Each wall is flat, endless, passes through zero and stands at right angles to its row. A trip goes straight from one point to another. Which walls does it cross, in order?

Walls:
(1): [43 51 35]
(2): [-45  21 -40]
(3): [ 12  18 -41]
(4): [ 23  13 -34]
(5): [  8 -44 -59]
(6): [-18  -4  23]
Trips:
[37 36  9] to [ 38   2 -19] => 5
[-29 -41  18] to [-19 -19  47] => 5

Walls:
(1): [-22 -18 -20  -4 -16   0  16  -4 -37  -1 -23  -9]
(2): [  0 -20  44  23   8   0  48   8  23 -33 -25  28]
(3): [ -2   8  40   6   1  48  -9  24  15 -11  -9  -3]
(4): [ -7  26 -15   2   2   7  21 -19 -20 -25   0 -19]
(5): [-29  -5  12  -5  -3  22 -36   3  11  -3 -60  29]
Trips:
[-42   9  20 -26  -2 -33   1   0  14  18 -43  15] to [  8  28  27  12   3 -10  38   4 -23 -18  21  -4] => 4, 5, 3, 1
[ 24  -5  13  -4   8   0  -2   6  14 -22  15  -6] to [ 31 -18   8   1   8  10  11   2   6  11   6  57] => 5
[ 28   6  18  17  31 -11 -13 -10 -12  21   9   5] to [ 20  25  44 -37  -7 -35 -10  15  11  -3  15  31] => 2, 3
[ 30  15 -17   8   5  17  -7  -4  13  43   1  15] to [ 16 -26 -21  38 -39  50  -3   3  16 -25   3  48] => 3, 5, 2
[  1  25  16 -16 -10   6   5  -2   4 -20  51  -9] to [  1 -14 -54  27  23   7  16 -39   9  15  -6  10] => 3, 1

Walls:
(1): [ 53  10  -7  -2   1  -4  -7  -8   1  -8  25  23  13 -13   5  13 -24   7
  10   0  11 -12  -5  -5   6  10   8   2   1  10 -15  -2  31  16 -18  33
 -18   5  15   3 -16 -11  11   3 -27  -4  14  10]
(2): [ -6  10 -15   5  12  16  -2 -11  -9 -30   6  14  -4  12  -7  13  16   5
  13  12  -7 -14  11 -32   6 -29  18  25  13  11   6  -3 -12 -15  -1   3
 -11  15 -16   3   9  18 -24 -21   7  -2 -12  27]
(3): [ 17 -20  -3 -11 -22 -19 -12 -12   7  13  -7   2  10  16  32  -7 -16 -17
  22  -2 -10 -11  -2 -15  -5  31  -9  19   2  -6 -16  19 -15  -8   7   0
   9 -17 -14  34  29  47   9 -14  -6  -5  12  12]
(4): [-12 -16  25 -12   1   8 -10  13  15   2  -4   0 -29   3  -6   8 -12   5
   1   5  19  13  -8   7  33   8   9  -7  -6  -4 -11  -6  -4 -23  28  10
  14   4 -23  10 -14   1  32   5  16  35 -18 -15]
(5): [-11  11  13   6  17   1  13  19   7  13  23 -22  -5   2 -13  -7  -5 -11
  26  -6  19  -3   2 -12 -17   7   1   2 -10  15  -4 -19 -21   8  -2 -15
  15  -6   1   3   8 -25   3   7 -21   8 -19 -26]
(6): [  6  -3   0  -4   8  -6   8   1  -9  20   1  26 -32   2   5  17  -7 -16
  33 -25 -10 -24   7  -7 -23  20  12  35 -19  35 -22  11 -18  14   4 -15
  -2 -28 -18 -25   4  14 -27   6  20 -14 -11   8]
Trips:
[-27   8  22  -3  -3   2  -1  -3 -21  -7 -24 -10  38  28  14  26   4  -1
  22 -14  -8  -9  -8 -10 -29  15  27   6  10   0  -7   4   9  27  -9  -5
 -23   3 -13  -7  13   6 -26 -26  45  24 -17   3] to [ -1 -11  19 -18   8 -34   7  20 -11   1  28 -10 -17  11  -8   1  21  10
 -42  -4  -8  -3  12 -22 -21  10  29  -2  18   9  -8  28  34 -26  26   4
   2  14  29 -11 -20  11 -29   3  13  43   0  10] => 3, 4
[  2 -33  -8   6   7  11  -5  16   2  -7  19 -14  22  22  -5 -11  -7  16
  13  12  23  -6 -31   5  -1 -10   1  19 -21  -9   3 -30  15 -17  -6  -6
  11  12 -13  17   5 -29 -19  11  14   4  -7 -11] to [  4 -25  14 -12  26 -19  10  -2   1  14  -3  -8 -28  -5   9  -6   6  -2
  -5 -15  -8   1 -32  -8 -23 -29   4   7   9 -22  16 -57  13  13   0 -28
 -30   8 -41  -1  30   8 -38  -3   6   9 -10   1] => 6, 4
